Every row gives one point. The points of each table are mixes of a few directions, plus a little noise. How many directions does each table use, and how many do they share? Where both have some left over, give the other angles between the two spaces (their principal angles), to ten degrees, smallest first.

First (4 x 3):
[[-60   6  44]
 [ 42  -5 -31]
 [ -1   0   0]
 [ 18  -2 -13]]
Second:
[[ -9 -53  -4]
 [ -3  59 -12]
 [ 12 -21  19]
 [ 33  19  41]
 [-21  19 -31]
 [-11 -23 -13]]
Directions: first 1, second 2, shared 0; angles 90

First:
[[  2   8  -4  14  29  14]
 [ -9  -1  13  13  35  15]
 [-16  -9  22   4  21   7]
 [  4  -8  -6 -26 -60 -27]
 [-17 -10  24   5  24   8]
 [ 13   6 -18  -8 -27 -10]
 [ 22  14 -32  -3 -23  -7]]
Second (6 x 6):
[[  7   8 -19  15 -17 -37]
 [  0   3 -10   0 -11 -10]
 [ -1  -3   6 -10  -2  12]
 [  4   0  18  26  37  -2]
 [-31  -3 -15 -45 -12  54]
 [ 20  -4  21  13   5 -17]]
Directions: first 2, second 3, shared 1; angles 60

First (10 x 8):
[[ 14  10 -27  -3  43 -16  -7 -11]
 [  2 -19   5 -24  10  -5  -1   6]
 [ -3   8  16  24 -45  22  14  -7]
 [ -8   0 -13  -8  28 -11 -13  18]
 [  4  20   2  37 -35  22  16 -16]
 [ 11 -12 -24 -27  56 -19  -9   6]
 [-16   6   9  -8   4 -20 -23   8]
 [  0 -15  14 -28   7 -18 -11  -3]
 [ -8  -7   3   8 -16  19  11  19]
 [  4   9  16  29 -51  26  22 -18]]
Second:
[[  6  18   6  -2  -8  -4  12  -4]
 [-60  26 -10   1  23 -11 -19  10]
 [ 21 -13  17  38   8 -24  18   7]
 [ -1 -15 -14  -7   3   9 -29   5]
 [-36   3  -1 -13  10   9  13  -4]
 [ 34 -12 -13 -37 -28  32 -15 -12]
 [ 36  -8  15  19  -8 -11  21  -2]]
Directions: first 4, second 4, shared 1; angles 50, 80, 80

First:
[[ 16  13  -6  -6  14  20 -19   1 -33]
 [  7  12  11 -10  -4   3  12  25  -7]
 [-14 -14  -5 -22 -31 -12  14 -12  11]
 [ 23  -3 -40  26   4 -18  -8  11  11]
 [-12   9  32  21  42  11  -7  -2   6]
 [ -8 -13  24  32 -12  10   0  -7  11]
 [-13  -4 -17 -41 -13 -14   8 -15   2]]
Second:
[[-17  21  35 -48  18  16   8   2 -22]
 [  9 -12 -18  26  -9  -9  -4  -1  12]
 [  1  -1  -1   2  -2  -1   0   0   1]
 [  2  -2  -3   4  -1  -1   0   0   2]
 [ 17 -20 -32  44 -17 -15  -7  -2  20]
 [-22  27  43 -60  22  20  10   3 -27]
 [  7  -8 -14  19  -7  -6  -3  -1   9]
 [  5  -5  -9  12  -4  -4  -2  -1   6]]
Directions: first 5, second 1, shared 1

First (10 x 12):
[[-11  -6  10  -7  -5   5  -1 -13   5 -26 -20   0]
 [ 34 -14   6   0  -5  21  25  -1 -13 -23 -31  -4]
 [  9 -35  15  -8   7  -1 -18   1 -20   0  21  -4]
 [  1  -2   9  -4   7  -5  -6   6  -3  14  14   2]
 [-10  -6 -37  -7 -14 -18 -13  10  -6   3  -7 -24]
 [-15  18   7 -13   8 -15  -4   8   9  13   3   0]
 [ 14 -10  -3  20  17  15   6 -11  -4  -8  32  18]
 [ -6  16   5 -18  11 -18  -1  17   3  18   4  -4]
 [-15  18  -7  30 -26  17   4 -22  21  -2 -14  13]
 [ -1  19  -5   6  -1  -1   8   3   8  12  -1   3]]
Second (9 x 12):
[[ -3   1   1   6 -16   8   2  -8   4  -7 -19  -1]
 [  3  -1  -1  -6  15  -7  -2   8  -4   7  18   1]
 [ 10  -2  -2 -18  50 -24  -6  26 -13  24  60   3]
 [  6  -1  -1 -10  27 -13  -3  14  -7  13  32   2]
 [  3   0  -1  -5  14  -7  -1   7  -4   7  17   1]
 [ -5   1   1  10 -26  13   3 -13   7 -12 -31  -2]
 [ -4   1   1   7 -18   9   2  -9   5  -8 -22  -1]
 [ -5   1   1   9 -24  12   3 -12   6 -11 -29  -2]
 [ -4   1   1   8 -22  11   3 -12   6 -11 -27  -2]]
Directions: first 6, second 1, shared 1

First:
[[-12   4   5   4  16  -7 -13  14  -4   2  16  -6 -14   4]
 [-21   7  10   7  29 -12 -24  26  -6   3  29 -11 -25   8]
 [ 11  -4  -5  -4 -16   7  13 -14   3  -2 -16   6  13  -4]
 [-43  14  21  15  59 -25 -49  52 -13   7  60 -23 -50  16]
 [ 35 -11 -17 -12 -48  20  40 -43  10  -5 -49  19  41 -13]
 [  4  -1  -2  -2  -5   2   4  -5   1  -1  -5   2   4  -1]
 [  3  -1  -2  -1  -4   2   4  -4   1   0  -4   2   4  -1]
 [-21   7  10   7  29 -12 -24  26  -6   3  29 -11 -25   8]
 [ 43 -14 -21 -15 -59  26  49 -52  13  -7 -60  23  50 -17]]
Second:
[[-15  19  28   2  22 -13 -16  24  16  -8  21  -5 -22 -17]
 [-17   4   5   3  20  -3 -13  12  -4  12   5 -11  -8   2]
 [-49  18  19  -1  44   4 -19  19   9  49 -29 -31   4 -27]
 [ -3  36  55  -4   9 -17  -4  24  50 -30  17   6 -22 -51]
 [ 25 -16 -18   5 -19  -7   3  -6 -18 -27  29  15 -10  31]
 [ 42 -23 -28  -3 -44   7  26 -31 -12 -26  -3  24  16  22]
 [-21  11  14   3  25  -6 -16  19   4  10   9 -12 -13  -6]
 [  3 -27 -42   0 -10  18   9 -25 -33  29 -28  -6  26  31]
 [ 37 -23 -32  -5 -44  15  29 -37 -13 -10 -22  19  27  18]]
Directions: first 1, second 3, shared 1

First, 10 rows:
[[ 28   4 -21 -19 -18  13 -13  26 -12   7  29  28  -5 -11  13 -12   4  28]
 [ 15 -19  -5   0 -17 -12  27   8  30 -19 -18   4 -14  15   4   9  -3  21]
 [-10 -23  22  -5  -8  10  -2   9  17  12  -9 -17   4  12   2   7   2   6]
 [-32   9  10  17  26  -7  -9 -29 -26   3   4 -27  16   4 -32 -12 -24 -60]
 [-10 -12  22 -13 -11  26 -42  14 -31  27  15 -11   7 -15  -9  -8  21 -10]
 [  9  38 -13   0  19   4   7  -3  16   4   0  27  -1 -16  45  18  21  41]
 [ 32 -28 -37  -2 -30 -24  27  12  -5 -36  15  11 -13  26 -41 -31 -52 -18]
 [-27  -1  36  -2   4  21 -41  -2 -24  28  -5 -20   8 -22   1   8  41 -13]
 [ -7  23  -6   7  26  -4  18 -15  20   3  -2   2  10   6  20  10 -15   9]
 [  2   9 -10  19   6 -25  29 -18  15 -29 -28   4 -12   2   0  11   5  -3]]
Second (8 x 18):
[[ -6 -13  13   8  13  44 -17  -2   0  -1  29 -17  -1   3 -30   9  -6  -3]
 [ -9  -7 -18   3   2 -10  28 -27  16  -7  12   7  -5 -12   6   9  14  15]
 [  1  16 -18 -16   8 -35  30  25 -19  32 -49  13  -7   9  14 -32  21  -3]
 [ 20  -8   5  -6  11   8 -20  -6  29 -26  16   9   1  -4  -3  22  -9 -10]
 [-23   7 -32  -7 -11 -34  33 -36  15  16  -6 -21  45 -39  -2   1  28  21]
 [ 49  12  12 -16  13 -17  12  38 -39 -14 -21  -8 -21  37  46  -9   8 -24]
 [-21  -5  16  15 -15  27 -38  -1   9   4  13   6   3  -6 -29   3 -27   2]
 [-11   0  22  19 -21  17 -29  10 -12  -3   7  11 -16  11  -3  -3 -29   1]]
Directions: first 5, second 6, shared 0; angles 30, 70, 80, 90, 90

First, 8 rows:
[[ 13  24  -2   1 -19  -4   4  -5  -6  33  22   8 -11   2  44  -4   2 -23
   36  10]
 [  8  -5  -4   7   4  -4  -9  -5   3  12  -6  -3  -9  -1   3  15   2  -9
    5  -5]
 [-16  11  -4  -4  20  10  -1   3  31  16 -11   4   5  14 -25 -21  -9  19
   -3  -4]
 [ 15   4  -4   7  -8  -5  -9  -4  -6  20   2  -1 -12  -2  24  17  10 -20
   20   1]
 [-19   3   4 -10   5  12   4  12   5 -24  -7   1  18   6 -24 -20   3  25
  -17   3]
 [-14 -13   5  -6  17  -2  20  -7  14 -14   5   3   6   0 -33 -19 -35  20
  -30 -10]
 [-18  -3   0  -6  17  10   0   7  18 -13 -14  -1  12   8 -35 -15  -5  25
  -20  -4]
 [ 31 -22   5  10 -37 -16  -9  -1 -60 -31  10 -12  -9 -26  46  48  33 -36
    8   7]]
Second, 11 rows:
[[  1  -1  -1   0   2  -1  -1  -1   1   2  -1   1  -2   0  -1   2   0  -1
    1  -1]
 [ -9   9   6 -10 -13   8   6  13 -15 -23   6   2  15   0   4 -15  12  11
   -2  11]
 [-22  20  14 -23 -30  17  14  27 -32 -52  13   5  34   2   9 -34  26  23
   -4  25]
 [  9 -10  -6  10  13  -8  -6 -12  16  24  -6  -3 -14  -1  -4  16 -12 -10
    2 -11]
 [ 14 -13 -10  14  20 -11  -8 -18  21  33  -8  -3 -22  -2  -6  23 -18 -16
    3 -17]
 [-21  21  14 -22 -30  17  14  27 -32 -51  13   4  33   1   9 -34  26  23
   -5  26]
 [  2  -2  -1   3   4  -3  -1  -3   4   6  -2  -1  -4   0  -1   4  -3  -3
    1  -3]
 [ 19 -18 -13  19  26 -16 -12 -23  28  45 -12  -4 -29  -1  -9  31 -23 -20
    4 -23]
 [-18  18  12 -19 -27  15  11  24 -28 -45  10   4  29   1   7 -30  24  21
   -4  23]
 [ 14 -14 -10  15  21 -13 -10 -19  23  35  -9  -3 -23  -1  -7  24 -19 -16
    3 -18]
 [ 10 -11  -7  11  15  -8  -6 -13  15  24  -7  -1 -15   0  -5  16 -13 -10
    2 -11]]
Directions: first 4, second 1, shared 1

First:
[[  1 -12   8   6 -13   2 -25  35   0 -10 -16   5   1  17 -29   5 -25 -15
    5   6 -27 -18  14  15   4   2 -14   1  -3  -8  11   7]
 [-11  20 -20   9   6  18 -31   1   2  17 -15  10   1  24 -12  12   9  -2
   -6  15 -13   1 -12  13  -3 -29  37  11   5  -2  12   0]
 [ -2  29 -22   7   1  11  -6 -20   0  35  10   7  -5   0  21   7  20  16
   -6   1  12  14 -12   6  -3 -14  34   9  -1  15  16  -8]
 [  6  18  -5   0  -2  11 -11  21   1  41  25   8 -22  25  16  16  10  11
   -4   5 -15  21   2  -2   1 -14  -6   2  16  17   5 -15]
 [ 21  -5  14  -3 -23 -19  36  -9  -2  17  33  -7  -2 -44  42 -12  -4  25
    8 -24  25   4  18 -10  -3  41 -31  -7 -15  24  14 -10]
 [-18 -12   2  12  16 -10  19 -44  -6 -60 -29  -2   6 -13 -33   0 -10 -33
    8   5  34  -8 -15  -1  14   9   7 -27 -12 -43 -23  41]
 [ -5 -15  -4 -17  13   1  -3  17  -3 -39 -16  -4  -3  16 -28 -18  -6 -24
  -11 -12 -10 -14  -8   5  14 -12   1  23   1  -1 -26  -8]
 [  3 -16  18   5  -8  -4  -9  26   0 -11  -5   2  -3  12 -19   9 -20 -12
    8   8 -18  -7  15   1   3   9 -30 -14   3 -13   0  11]
 [  5  -8   9 -19   9 -11  30 -27   6  10  13 -19  25 -37  43 -18  26  33
   -2  -4  12   8  -2 -28 -27   8   2   2   5  13  -9 -18]]
Second, 11 rows:
[[-17  -7 -15  -4   6  17  -1 -27  10  -9  -3 -15   5  -1   8  -2   4  20
    7  20   0  -4 -21 -11 -10 -11  22  11  11 -18  -9  14]
 [-14  -7  -7  -3   6  22  -2 -37   9 -10  -6 -13   4   0   9 -10   2  20
    5  18   1  -5 -28 -21 -14 -11  24  18  18 -15  -4  17]
 [  1  -3   8   1   0  19  -4 -27   4  -7  -8  -1  -2   3   3 -19  -7   8
    0   2   2  -7 -22 -22 -10  -6  13  21  16  -2  10  16]
 [-10  -5 -10  -9   9   3   9 -13   6 -15   0 -10   4  -5   6  -5   7   8
    2   4   7   0 -10  -8  -1  -6   8   4   1 -11 -15   8]
 [ 12  -5  16 -19  14  -4  26 -10  -2 -37  -5   5  -4 -10   4 -39   0 -13
  -13 -36  25  -2 -11 -29  10   0 -11  17  -3   7 -10  15]
 [ -2   6  -5  11  -2 -29  -3  31  -9  34  11   0   9   0  -5  45  15  -9
    3  16 -15  17  34  37   0  10 -13 -43 -10   5 -11 -40]
 [ -3  -9   5 -18  17  15  19 -38   7 -38  -8  -8   0  -8  11 -39   2   7
   -5 -13  21  -6 -32 -40  -4 -10  11  28  11  -8 -12  27]
 [ 22   9   7  -2 -16 -10  -2  48  -7  -9   3  23 -17   4 -13 -14 -21 -23
   -8 -41   6  -8  23  15  30  11 -29   7 -28  18  21   7]
 [  4  13  -6  26 -27  -8 -32  43  -7  48   7  12  -4  15 -14  42 -12  -5
    8  17 -29   1  33  46   3  10 -10 -23 -11  10  27 -24]
 [ 11   1  26  12   1   5  -4 -27  -6  18  -7   4   4   4   0  -4   1  -3
   -3   8  -6   5 -11 -19 -21   1   5   1  24  12  12 -11]
 [ -3   8 -19   6  -8 -31  -5  56  -6  25  15   3   2   1  -9  45   7 -11
    4   5 -12  11  44  52  17  11 -21 -40 -29   2  -9 -30]]
Directions: first 6, second 4, shared 1; angles 30, 60, 80

First:
[[ -2 -10  18  21   2  28   5   7  -3   2   6  -1  -1  14   2  10  -1   7
   20 -13   0 -11   0  -7   2   4   6  -5   2  17   0 -16]
 [ -2 -10   6  18   2  16   7   9   1  -3  14   6   4   6  -3   2   0  12
   11  -1  -1   5   8  -4   2  -2   4   7  -1  15  -3 -10]
 [ -7 -33  20  35  -2  35   7  11   6 -10  -1  -4  10  13  -4   9  -5   1
   29 -15  -6   5  10  -7 -10  -3   0  22  -3  22 -17 -16]
 [ 13 -13  -6  26   6  20  -2   6 -11   0  25  13  12  22   6  11  -9  22
   19   1  -4  -9  10 -16   6   9   3  -5  18  19 -17 -11]
 [ 10  23 -35 -35  -1 -47 -12 -13  -2   1  -2   5   1 -17   2 -13  -1  -5
  -34  24   1  10  -2   7   2   0  -9  -3   5 -28   0  26]
 [ -5  23  28  -7   3  17   3  -3  -8  20  -5  -8 -24   8   7   8  10  -2
    6 -22   8 -35 -22  -1  12   9  15 -42  -2   3  31 -13]
 [ -6   4  21  -8  -3   8  -4  -8  -1   9 -28 -17 -11   2   6   7   3 -22
    6 -20   2 -22 -18   2  -5   6   2 -18  -4  -6  10  -3]
 [  6   8 -26 -27  -4 -37 -11 -12   2  -4 -15  -2   5 -16   1 -10  -3 -14
  -24  16  -2  12  -1   8  -7  -2 -12   8   1 -25  -7  23]
 [ 12   0 -33 -21  -4 -37 -17 -15  -1  -6 -15  -1  12 -10   4  -6  -9 -14
  -19  18  -5   9   2   2 -10   3 -16  10  10 -24 -21  24]
 [-19   8   7  -1   0  -2  23  17  17  -8  20  10  -8 -22 -21 -19  15  16
  -14  11   6  38  12  16   7 -24   8  27 -27   7  24  -4]]
Second:
[[  1  24  -7 -14  -9  -6   4  11  -7   2  16  -9 -15  -9   3 -16  12   9
  -13  23   8  10  -3  11   5 -15   2 -10 -15 -15  17   8]
 [-19  10  -7 -16  13 -12  -5 -13  -9  15 -19 -10  -4  16  -6  23  -7 -23
  -34   3  11 -13  -3  10   6  31  -3  -3  30 -10   5  22]
 [  3  10  24   0  -7  14  -3   7   4  -5   4  -1   2  -3  10  -4   2  12
   18 -14 -10  -7 -11  -4  -3 -10  -2  -6  -7   1  -1  -3]
 [  5 -19  32  18   0  21  -5  -2  13  -9  -9  10  19   3   6   8 -10   6
   37 -38 -20 -14  -6 -17 -11   2  -4   7   4  20 -20 -16]
 [ -1 -14   9   9   5   6  -3  -8   5  -1 -11   6  11   7  -1  11  -9  -5
   10 -19  -7  -9  -1  -8  -5  11  -2   6  12  11 -12  -5]
 [ 13  -5  14  11 -11  13   2  10   8 -11  13   8   5 -12   7 -16   4  19
   30  -8 -13   6  -2  -9  -5 -23   1   2 -21   8  -5 -16]
 [ 17 -33   6  28  -5  13   4   1  14 -15   5  18  15  -8   1  -9  -5  13
   40 -19 -16   7   8 -18 -10 -16   1  14 -15  23 -18 -27]
 [-20 -12 -56 -11  23 -37   4 -22 -15  19 -19  -5  -9  18 -23  24  -8 -39
  -60  30  28   6  19  14  11  39   2   8  33  -8   5  21]
 [-11  37 -14 -29  -1 -14   1   5 -15  12   6 -19 -21   0   0  -3  10  -5
  -40  31  18   3  -5  20  11   2   1 -16   2 -26  24  25]
 [ -2   0  -5  -1   2  -3   1  -1  -1   2   0  -1  -2   1  -1   1   0  -2
   -6   4   3   1   2   3   1   2   1   0   2  -2   2   3]
 [ 12   3   2   5 -12   6   4  12   4  -8  18   3  -3 -13   5 -20   9  18
   16   6  -4  11   0  -2  -2 -25   3  -2 -24   0   3 -10]]
Directions: first 4, second 3, shared 0; angles 30, 40, 60

First, 8 rows:
[[ -7   8  -4  -3  -9  10  -6   1   9  -2  -6   4  -3  -6 -13   9  -5  -5
    6   3  -4   0  -7   4   4  -4  -2   3   0  -3  -7  -5]
 [  3  -4   2   2   4  -4   3  -1  -4   1   3  -2   1   3   6  -5   2   2
   -3  -1   1   0   3  -2  -2   2   1  -1   0   1   3   2]
 [-20  23 -11 -10 -24  28 -16   3  24  -5 -17  13  -8 -15 -37  26 -14 -14
   16   8 -10   1 -20  12  10 -12  -6   8   0  -7 -20 -13]
 [ -4   4  -2  -2  -4   5  -3   0   4  -1  -3   2  -2  -3  -7   5  -3  -3
    3   1  -2   0  -4   2   2  -2  -1   1   0  -1  -4  -2]
 [-24  27 -13 -12 -28  34 -19   4  29  -6 -21  15 -10 -18 -45  31 -16 -17
   20   9 -12   1 -24  15  12 -15  -8   9   0  -9 -24 -15]
 [ 29 -33  16  15  34 -42  24  -4 -34   7  25 -18  12  22  55 -38  19  20
  -24 -10  15  -1  29 -18 -15  18  10 -11   0  10  29  19]
 [ 32 -37  17  16  38 -46  27  -5 -38   8  28 -20  13  24  60 -42  21  22
  -27 -11  16  -1  31 -20 -16  20  11 -12   0  11  32  20]
 [ -9  11  -5  -5 -11  13  -8   1  11  -2  -8   6  -4  -7 -18  12  -6  -7
    8   3  -5   0  -9   6   5  -6  -3   4   0  -4  -9  -6]]
Second (10 x 32):
[[ 18 -16  -2  10  19 -22   7  -3 -25   6   5 -19  28  17  23 -15   7   8
  -15  -7  -1   7  16 -25  -6  -1   2  -8  -2   5  30   4]
 [ -4  14  17  -6  -7  -4  -2  -4  10  -5   6  -2 -13  -2   2  -2   3   9
    6 -14 -20  -5   4   6  20  -6   7 -12   7   2 -15  -8]
 [-15   9  15  -9 -14  11   2   5  21  -3   8  21 -43 -15  -8   3   1   1
   12   5   9 -14  -9  32   6  12   4   4   6  -1 -36   4]
 [  2  -3 -21   4   2   6  -6  -1  -7   3 -14  -7  28   4 -11  10  -7 -10
   -3   6  -1   9  -3 -17  -8  -8  -7   6  -6  -3  19  -4]
 [ -8   7   1  -4  -8   8  -4   2  10  -1  -3   5  -9  -6 -11   7  -3  -3
    7   3  -2  -2  -6   9   5  -2   0   2   2  -1 -11  -3]
 [  5 -26 -52  10   9  23  -3  10 -16  10 -26  11  35   2 -22  19 -15 -29
  -10  41  43  14 -19 -13 -46  10 -20  33 -21  -9  33  13]
 [  2 -31 -32   7  12  17  11  14 -11  10  -6  24   0  -5  -6   5  -6 -21
   -9  43  59   1 -15   9 -49  31 -13  33 -17  -6  10  25]
 [ -8  15   3  -5 -11   8  -8  -2  12  -3  -5   0  -4  -6 -13   8  -4  -2
    9  -6 -15  -1  -4   3  13  -9   0  -3   4  -1 -12 -10]
 [  5   6  19  -1   2 -17   1  -8  -3  -3  10 -14   1   7  17 -12   8  15
   -1 -21 -23   0  14  -7  18  -9   9 -17   7   5   0  -7]
 [  2  23  53  -7  -5 -31   3 -12   9 -11  23 -20 -23   4  29 -24  15  31
    6 -47 -51 -10  26   2  48 -16  20 -38  20  12 -21 -15]]
Directions: first 1, second 3, shared 1
